Each row of a before or after table is a point. One or more steps were done to the points. Then noise was added and the rows were shuffled. The steps act on columns, c1 being the first. What was done? A step turns or swaps two columns, mirrors them in a line or flattens them onto one, adds a multiple of one to another, or multiplies or shifts one. Angles are multiples of 10 degrees, from the lower column toward the higher: turns from -170 to 170, lines from 10 to 170 but not 90. Use the fewest steps. Two steps may share a column if one is a turn and the other turns, adds or multiplies; they go together, in the order done. Otherwise the lowest column goes first.

Before, 10 rows:
[[ 0.10 -0.06]
 [ 0.58  0.36]
 [-0.01  0.00]
 [ 0.04 -0.39]
 [-0.16  0.19]
 [-0.04 -0.32]
 [-0.34  0.83]
 [-0.35  0.09]
 [-0.23 -0.05]
 [ 0.63  1.16]]
After:
[[ 0.12  0.03]
 [-0.26  0.02]
 [-0.09 -0.21]
 [-0.29 -0.22]
 [ 0.00 -0.02]
 [ 0.20 -0.23]
 [ 0.10  0.68]
 [-0.86  0.28]
 [-0.48  1.23]
 [ 0.32 -0.21]]
Steps: turn c1 and c2 by 50 degrees

Before:
[[ 0.49 -0.37  0.07  0.83 -0.29 -0.31]
 [-0.29 -0.49 -0.14  0.04  0.52  0.36]
 [ 0.44 -0.16 -0.02 -0.44  0.65 -0.43]
 [ 0.23 -0.55 -0.53 -0.49  0.34  0.57]
 [-0.24  0.13  0.21  0.09  0.57 -0.71]
 [-0.04 -0.53  0.46  0.33  0.01  0.38]
 [ 0.29  0.25 -0.29 -0.52 -0.20  0.58]
 [ 0.39  0.33  0.46  0.69 -0.27 -0.62]
 [-0.46 -0.05 -0.25  0.02 -0.51  0.76]
 [ 0.33  0.47 -0.13 -0.28  0.54  0.26]
 [-0.30 -0.14  0.27  0.77  0.34 -0.20]
 [-0.34 -0.68 -0.22  0.24 -0.11 -0.51]
 [-0.08  0.34  0.21  0.52  0.80  0.42]]
After, 13 rows:
[[-0.09  0.49 -0.26  0.51  0.80 -0.33]
 [ 0.48 -0.10  0.31  0.83 -0.35  0.03]
 [-0.29  0.10  0.20  0.75  0.19 -0.42]
 [ 0.32  0.44 -0.38 -0.23  0.41 -0.23]
 [-0.30 -0.47 -0.42  0.03  0.45 -0.16]
 [-0.23  0.15  0.28  0.14 -0.03 -0.93]
 [ 0.26  0.06 -0.38 -0.54  0.09  0.53]
 [-0.32 -0.63  0.00  0.24 -0.54 -0.26]
 [-0.49 -0.06 -0.37  0.04  0.15  0.83]
 [ 0.40  0.49  0.77  0.70 -0.34 -0.18]
 [-0.02 -0.43  0.24  0.32  0.48  0.23]
 [ 0.44 -0.29 -0.09 -0.47  0.08 -0.80]
 [ 0.23 -0.71 -0.79 -0.51  0.31  0.10]]
Steps: add 0.3 times c4 to c2; turn c5 and c6 by -50 degrees; turn c3 and c5 by 30 degrees
